Each row is a point. A path goes straight from each point to the next, and from the last back to the first. The post is the endless flat space through its rows: a point in 2 columns, a line in 3, a plane in 4, and so on, so that a path can go around it. Count how often the path circles the post. Going back the other way cancels.
(in the rows, 128 means zero)

Post (1 x 2):
106 128
Path (24 x 2):
123 126

108 166

85 134

83 132

96 163

155 142

144 146

135 112

89 87

78 122

91 150

61 118

93 93

95 105

100 112

133 112

140 143

136 110

98 110

89 130

89 152

136 155

131 123

128 106
Times around: 1

Post, 2 rows:
96 133 116

145 127 156
Path:
133 142 99

81 161 91

71 156 112

94 127 128

86 102 125

103 113 109

103 103 158

139 128 172

108 142 129

146 141 141

138 142 126

115 145 128

150 164 121

108 139 104

141 110 140

101 97 144

54 139 119

99 145 126

99 164 94

129 140 92

119 116 136

146 93 190

136 132 190

135 142 148

162 146 136

163 110 143

168 110 173

63 140 74

146 155 132

115 148 148

93 124 150

114 110 140

86 119 91
Times around: 1

Post (5 x 6):
72 101 80 140 115 135

149 154 122 141 127 92

150 107 141 141 123 95

145 115 138 115 122 134

105 119 129 135 125 124
Path (29 x 6):
147 130 150 147 150 68

102 88 126 114 117 101

133 57 90 81 64 173

161 149 165 126 124 85

126 126 136 104 142 92

71 113 112 159 109 90

147 116 154 151 96 116

145 105 130 156 131 132

77 96 95 147 146 144

141 83 103 133 120 145

132 136 124 144 108 144

122 139 113 86 86 156

129 140 148 127 94 137

86 148 145 165 136 126

201 71 131 133 111 105

119 96 99 138 100 136

95 161 114 180 132 107

101 96 71 154 109 155

135 181 162 155 115 97

139 157 153 118 108 136

126 198 167 171 144 87

129 135 131 143 140 124

121 175 164 127 173 121

146 150 122 119 155 133

122 91 115 116 127 90

103 180 140 141 126 95

127 133 108 143 93 131

99 136 82 158 121 130

142 127 116 110 154 155
Times around: 2

Post:
131 115 137 128 141 124 145 148 194

155 148 120 140 107 90 86 73 102

112 134 126 91 107 125 114 131 141

106 118 116 79 121 124 129 117 157

128 160 112 138 123 130 165 96 117

136 154 124 115 148 138 147 107 156

132 133 133 129 96 114 110 94 158

125 130 133 145 139 145 146 95 132
Path, 30 rows:
112 121 156 112 62 117 136 119 165

176 167 138 161 154 165 156 64 113

135 132 128 135 130 151 121 98 116

82 112 111 98 94 149 135 75 160

73 69 120 101 108 117 134 127 167

108 123 159 100 129 125 130 90 159

161 119 156 151 160 119 145 155 172

143 109 148 138 137 147 162 105 164

155 128 140 131 163 116 146 124 183

104 116 165 118 116 127 139 109 184

144 121 171 105 142 147 127 116 166

111 148 142 108 101 124 159 105 159

128 122 128 143 167 105 84 54 123

157 155 94 136 143 98 112 72 142

178 137 105 149 170 102 108 130 167

146 203 83 119 82 72 119 93 95

115 151 126 125 112 114 163 137 182

102 143 143 95 125 153 168 89 137

167 119 159 139 111 108 80 142 88

143 151 110 133 92 111 112 139 139

157 134 110 139 117 135 139 87 152

130 98 127 110 148 117 122 120 114

112 158 117 89 96 133 156 75 66

195 205 85 127 185 111 192 91 137

133 116 126 125 140 139 100 107 150

106 141 117 133 90 114 116 127 162

152 168 119 128 153 101 152 89 154

111 106 151 96 126 136 132 98 138

141 136 139 129 70 104 156 157 154

137 130 139 122 129 108 134 146 174
Times around: 2
